Rows are points. To make a cloud, some directions were put in groups of two or more. Within a group, all points are equally far from the middle, so they leave a hole (a ring in 2 directions, a hollow ball in 3). The other directions are filled evenly. Then the cloud was stretched, turned, moved and blurred a little. Count the holes, and give their numbers of directions, smallest first.
In the rows, 128 means zero.

Cloud (14 x 2):
[[ 57 100]
 [116  99]
 [129 120]
 [ 71 136]
 [ 73  94]
 [157 142]
 [142 108]
 [152 125]
 [122 158]
 [122 146]
 [ 71 119]
 [ 65 110]
 [ 90 134]
 [105 118]]
Holes: 0

Cloud (22 x 3):
[[129 188 105]
 [101  96 102]
 [ 67 132 119]
 [191 113 146]
 [ 99  85 182]
 [ 99  65 176]
 [127 139 146]
 [142 100 113]
 [149 149 161]
 [ 82 139 169]
 [193 141 132]
 [167 140 182]
 [100 143 115]
 [ 70 149 112]
 [140  97  96]
 [168 118 133]
 [ 84 125 153]
 [100 136 143]
 [162 102 135]
 [143 112 162]
 [130  86 146]
 [116  81 135]]
Holes: 0

Cloud (20 x 3):
[[106 174 166]
 [140 163 104]
 [110 178 186]
 [136 161 123]
 [162 132  69]
 [ 86 112 155]
 [101 136 101]
 [147  89 174]
 [127 139  97]
 [182 133 118]
 [136 115 102]
 [141 203 143]
 [193 154 103]
 [118  86 143]
 [125 172 161]
 [105 101 137]
 [161 181 141]
 [122  95 133]
 [132  78 120]
 [166 139 133]]
Holes: 0

Cloud (30 x 4):
[[100  86 129 166]
 [ 91 119  89 100]
 [154  91 164 157]
 [116 138 154  73]
 [ 75 156 109 103]
 [106 108 175 110]
 [121 168 123  84]
 [171 131 161 144]
 [123 127 183 158]
 [167 112 111  78]
 [ 68 151 146 121]
 [180 121 157 139]
 [ 79 141  94 104]
 [ 93 156 147  86]
 [ 82 155 150  97]
 [ 79 136 145 175]
 [171 101  99 146]
 [133 106 114  74]
 [ 86 102 123 175]
 [ 81 130  91 105]
 [147  96 173 155]
 [141 128 138  65]
 [159 160 131 105]
 [150 166 123 106]
 [ 61 122 119 147]
 [ 75 156 108 103]
 [165 140 157 145]
 [ 75 106 122 169]
 [154 120  76 128]
 [137 155  89 133]]
Holes: 2 (2, 2)

Cloud (31 x 4):
[[132 106  66  88]
 [160 134 162 157]
 [182 138 164  92]
 [105 142 104 141]
 [ 81 139 141 106]
 [160 123  74  75]
 [134 159 127 146]
 [138 172 154 129]
 [145 124 160  74]
 [ 92 145 155  98]
 [173 107 107 141]
 [ 90 143 114 132]
 [115 119 125  58]
 [193 154 141 110]
 [160 169 114  81]
 [142 151 158 158]
 [ 94 149 160 122]
 [100 142 117  64]
 [144 139 142  52]
 [187 127 117 134]
 [129 174 142 117]
 [151 124 176 113]
 [152  96  88  77]
 [104 141 147 157]
 [101  88  97 131]
 [152 101 127 158]
 [174 150 173  98]
 [142 131  73  72]
 [ 98 137 114  64]
 [148  93 136 102]
 [160 163 177 107]]
Holes: 1 (4)

Cloud (55 x 6):
[[149 106 152 125  73 173]
 [179 171 101 145  92 152]
 [172 138 118 156 212 147]
 [111  92 162 111 160 138]
 [107 167 111 142  96 121]
 [ 68 135 124 138  25 145]
 [104  98  87 145 149 136]
 [136  94 109  80 192 127]
 [171 154 134 126 190 163]
 [115 123 108 143 149  70]
 [114 122  86  93  88 172]
 [136 118 129 112 150 194]
 [132 107 116 187 182 127]
 [134 148 101 160 188 102]
 [170 147 107 156 135 150]
 [ 97  86 104 169 158 155]
 [130 147 136 163 110 156]
 [103 104  96 181  99 116]
 [ 87 136 148 139  43 155]
 [136 151  86 133 153 119]
 [ 84 159  94 172 134 114]
 [163 152  78 147 100 143]
 [140  90 126 113 166  89]
 [141 119  76 119 174 111]
 [151  85 129 101 150 190]
 [138 152 120 161 197  94]
 [194 123  82 123 142  90]
 [135  83  75  88 130 128]
 [125 137 107 125 182  94]
 [132  62 157 152 103 147]
 [122 132 118 163 100 156]
 [180 131 151  65 123 144]
 [118 114 133 110 148 196]
 [160  89  97 107 154 127]
 [ 90 144  93 165  93 130]
 [115 104 122 186 119 132]
 [108 140 147  89  83 104]
 [100 136 104 134 151 113]
 [151 151 108 186  74 155]
 [125 155 150 169  86 147]
 [ 60  69 122 119 143 146]
 [112 114  93 198 142 147]
 [121  96 153 168 165 124]
 [152 166 137 112 140 150]
 [149 126 141  87 106 144]
 [146 110 126 159 193 131]
 [125 105 120 157 144 114]
 [124 122 110 102  67 198]
 [132 126 160  96 109 168]
 [181 101 133 148 121 153]
 [151 144 104 134 163 174]
 [ 98 115 114 130  57 145]
 [102 133 129 166 138 155]
 [ 78  61 108 132 146 148]
 [137 129 124 192 106 144]]
Holes: 0

Cloud (48 x 6):
[[119 132 128 216 124 136]
 [161 106  76 124 100 113]
 [106 182  87 137 115 167]
 [ 70 129  83 162  84 137]
 [ 80  76 109 144 120 112]
 [145  89 110 159  80  82]
 [ 98 133 149 131  93  75]
 [ 67  92 106 140 128 111]
 [120 166 122 149 155 177]
 [123 147 139 214 131 126]
 [187 115 147 149 109 104]
 [ 92 187 132 143 152 148]
 [167 111 126 126  64 121]
 [130 162 160 123 161 143]
 [173 140 123 103 123 126]
 [124 139  82 183  99 168]
 [184 120 139 120 114 108]
 [ 83 171  96 178 124 110]
 [ 96  97 115 153  84  81]
 [109 179 108 150 100 178]
 [178 108 105 181 112  99]
 [134  87 161 144 114  84]
 [135 115 130 211 117  98]
 [ 98 165  85 193 120 118]
 [133 153  91 189 162 109]
 [ 76 143 102 128 158 114]
 [155  88 155 175 120 115]
 [144 162  83 114 130 104]
 [147  98 103 157  81 158]
 [ 70 118 126 142  73 111]
 [ 74 114 108 162  75 149]
 [125 110  73 143 115  80]
 [119 110 164 166 129 165]
 [137 132 153 177 139 168]
 [147 154 102 134 150 166]
 [103  94 118 149 139 174]
 [120 160 140 137 173  94]
 [120 100 141 117  82 159]
 [168 129 160 168 155 126]
 [100 124 113  95  66 131]
 [122 199 145 153 113 139]
 [136 163 122 179 179 122]
 [ 83  87 163 148 132 123]
 [131 107 185 152 133 107]
 [154 133 139 112 110 165]
 [133 142 164 192  99 129]
 [ 81 102 119 112 139 155]
 [147 179  96 138  68 110]]
Holes: 1 (6)

Cloud (82 x 8):
[[ 64 134 188 107  95  81 154 122]
 [128 146 156 123 156  97 145 177]
 [162 145 110 147 140  95 145 148]
 [124 111  88 114  99  58 115 164]
 [117 124 129 142 132  93 141 156]
 [145 119 102  90 131 118 128 134]
 [108 162 202 179 151 187  74 139]
 [107 166 143  99 124 102  59 109]
 [ 69 126 134 148 157 114  98 179]
 [ 75 124 193 116 101 120 114 180]
 [148 197 128 173  97 117 106 139]
 [162 102 121 137 184 123 132 186]
 [137 173 116 165 146 147  94 110]
 [117 169  85 168 100 161 123 110]
 [ 93 131 195 124 122 133 122  85]
 [108 170 150 223  60 119 119 159]
 [125 152 101  67 176 108  93 117]
 [179 121 160 121  58  88 104 132]
 [163 102 119 169 131 129 122 166]
 [104 116 101 112 118  98 123 188]
 [136 102 146 150  79 102 107 197]
 [ 93 137 114 118 106 126 101 184]
 [160 125 118 112  60  91  98 100]
 [173 168 106 113 107  66 110 125]
 [139  80 140  92 136 134 119 141]
 [134 150 186 156 130 150 117 104]
 [ 86 148 182 128 105  93 143  94]
 [ 94 179 126 184 164 164  85 129]
 [124 180 158 153 138 123 125 147]
 [147 158  82 126 153 115  89 129]
 [121 158 120 144 105 138 139 177]
 [168 111 192 120  72  96 163 127]
 [148 151 180 138 105  65 121 129]
 [131 148  78 149 117 109  92 202]
 [127 144 149 155 109  80 130 123]
 [141 128 159 206 118 112 164 163]
 [146 142 116 143  94  86 155 129]
 [138  67 162 159 109  84 114 201]
 [117  93 106 141 157 104  81 144]
 [148 131 165 176 158 155 151 154]
 [ 72  85 151  99 114 110 122 172]
 [ 87  97 139 144 170 111  97 184]
 [163 140 125 159  86 145 119 138]
 [ 65 107 153 139 177 127  71 177]
 [113 113 190 151 115 150 115 153]
 [156 186 114 120 182 133 127 102]
 [160 193 111 124 133 116 151  94]
 [167 151  99 117 149  71 121 162]
 [132 145 161 151 162 156 161 145]
 [129 132  91 101  94 107 137 140]
 [158  97 177 112 101 119 104 138]
 [173 125 157 148  78 101 166 150]
 [146 138 146 105 110 136  85 147]
 [168 135 200 153  82 103 118 138]
 [156 118 128 134 119 109  80 150]
 [134 168 133 143  95 114 115 105]
 [151 156 118 135 105  46 108 150]
 [119 105 120 104  98  55 128 167]
 [165 142 114  89 148  49 125 151]
 [123 105  99  94  87  80 106 134]
 [125 117 138 173 124  99 125  88]
 [152 122 149 128 159 154 125 127]
 [114 108 188 101  84  52 119 163]
 [114 100  95 132 166 124 102 176]
 [103  41 169 120 121 115 110 142]
 [173 111 170 104 171 130 150 114]
 [205 119 141 114 149 108 114 126]
 [ 59 150 168 131 124 100 108 136]
 [ 90 132  99 123 145 136  96 172]
 [162 126  70 151 136  97  98 193]
 [137 139 162 196  86 114 102 153]
 [162  95  83 135 144 138 101 186]
 [119 132 151 136 128 102 181 113]
 [130 126  92 102 124  95 139  95]
 [196 145 127 194 101 175 154 142]
 [ 91 162 135 130 185 113 125 120]
 [198 170 145 121 133 123 182  80]
 [ 51 137 155 159 145 103 133 170]
 [142 134  84 144  75  81 115 187]
 [133 112 180 129 173 122 105 170]
 [165 165 127 125 120 132 162 133]
 [179 114 153 110 113 134 138  99]]
Holes: 0

Cloud (105 x 9):
[[115 100 139 158  94 111 118  62 124]
 [146 130 134  64 161 150 124 168 128]
 [108 102  95  52 104 139 130 107 107]
 [107 127  95 128 209 158 137  96 103]
 [136  71 103 150 106  84 118 160  93]
 [104  59 128 121 154 110 180 112 109]
 [166 126 163 121  88 107  98 166 113]
 [155  86 132 131 145  98 199 112 112]
 [ 65  81 119 113 144  96 139 101 103]
 [121  88 153 147 152 132  74 102  95]
 [109  82 129 155 167 115 124 174 100]
 [ 79 111  72 176 109 107 149 122 139]
 [131 151 114  53 129 106 123 123 128]
 [ 77 159 113 102 129 165 114  83 129]
 [ 93  90 143 122 108  74 123 107  94]
 [151  86 142 101 108 176  91  89 126]
 [ 52 146  97 144 124 136  85 141 113]
 [ 94 113 125 124 172  98 179  95  90]
 [149  54 144 103 129  91 113  87 106]
 [115 100  84 158  87 164 107  94 137]
 [114 136 104  94 138 183 131  87 101]
 [ 69  82 104 134  92 150 148 128 164]
 [ 87 188 118 137 141 153 152 179 157]
 [125 153  72 125 128 124 161 184 164]
 [ 84  82 168  97 132 163 111 158 128]
 [110 162 133 158 172  89 179 121 138]
 [110  97  94  66 165 153 162 137 108]
 [130 131 152 134 190 118  78 124 108]
 [130  82 143 168 126  96 128  73 124]
 [ 95  85 138 135 135  97 115 100  74]
 [ 74  64 112 119 110 124 145 114 154]
 [139 147 165 156 147 111  75 137 107]
 [155  97 168 140 135 139  90 100  93]
 [101 187  94 138 119 146 103 144 174]
 [107 177  84 151 114 104 110 139  96]
 [172 147  77 107  56 141 109 141 171]
 [123  96 151 154 120 166 109 151  93]
 [ 55 117  95 138 107 131 118 104 160]
 [ 93 145  68 150 151 124 140 186 129]
 [163 115 128 117 194 106 152 113  83]
 [117 133 102  98 142 133 135 113 183]
 [128 109  55 103  98 134 143 184 123]
 [113  75 116  92 130 149 148 178 104]
 [146  71 103 153 133  98 156 156  98]
 [ 98 117 131 142  91 116  84 125  87]
 [171 121 103 120 110  95 124  55 132]
 [146 111  70  87 106 123 111 120  89]
 [113  90  76 116 119 166  68 144 147]
 [100 104 146 103 107 163 172 115 107]
 [ 93 119  89 180  91  70 147 146 126]
 [ 64 149  94  75 136 136  99 138 161]
 [111  97  44 136 121 121  97 133 140]
 [176 126 138 199  98  86 129 131 126]
 [132 138 193 143 144 105 136 111  95]
 [123 136 119 122 194 107 145 114  74]
 [110 107 152 134  82  69 148 122 110]
 [133 147 123 137 102 119 198  99 115]
 [ 56 133  98  69 145 157 108 118 149]
 [134 145  64 102  67 158 152 123 165]
 [108  74 127 129 130 105 194 127 135]
 [136  62  85 110  86  97 123 100 152]
 [126 149 101 185 150  89 153 174 110]
 [157 143  61  83  83 135  99 169 148]
 [102 104 115 170 111 134  74 143  98]
 [ 92 123 174 144 166 167 173 116 131]
 [116 119 170 146 154 136 160 100  77]
 [131 134  95 183  75  84 173 131 114]
 [183 152  96 125 111 104 170  93 133]
 [109 151  82 111 123 131 151 208 146]
 [ 40 103 140 118 134 139 130 163 131]
 [112  74  86 140 113 143 173 168 141]
 [ 77 169 147 143 181 143 139 175 125]
 [ 51 139 124 117 170 127 157 167 125]
 [202 110 100 115 127  99 123 144 135]
 [128 127 104 145  65 106  63 134 106]
 [ 81 116  95  94  95  73 113 119 118]
 [125  52 132 105 125 157 123 173 122]
 [128 147 140 154 115  62  87 128 138]
 [ 76  96 109 151 121 112 109 194 125]
 [155 135 110 134 131 157 121 180 171]
 [111 140 160 190  95 103 124 128 141]
 [117 113  71 143 110 173  96  98 146]
 [102  87 101 169 124 122  75 142 107]
 [ 85 139  99 137 108  78  95  99 148]
 [ 74 150  87 178  81 109 105 127 136]
 [ 81  86 108 147 153 151 106 104  85]
 [190 155 104 140 112 140 149 155 111]
 [114  96 133 159 138 159 178 149 156]
 [141 108 100 165  55 130 111  87 137]
 [ 99 131  80  67  79 132 108 165 121]
 [107  77 143 101  67 155 145 106 140]
 [155 112 109  98 106 152  78 180 159]
 [ 66 132  78 126 110 107  75 156 150]
 [104 109  84  89  92 160  60 169 149]
 [150 159 148 114  89 130 135 193 155]
 [151 132 104 143 118  85 155 187 101]
 [132 107  70 173  80  86 106  98 130]
 [ 74 173 123 122 139 156 136 120 103]
 [117 140 122 151 185 106 135 186 109]
 [130 103 117 146 148 145  64 146 135]
 [139 126 152  84 159  91 149 114 140]
 [107 149 139 138 141 106 114 146 176]
 [129 136 103 186 162 107 157 175 125]
 [127 156  67 140 104 165 100 139 113]
 [155 184 120 166 129  72 131 129 140]]
Holes: 3 (3, 3, 3)
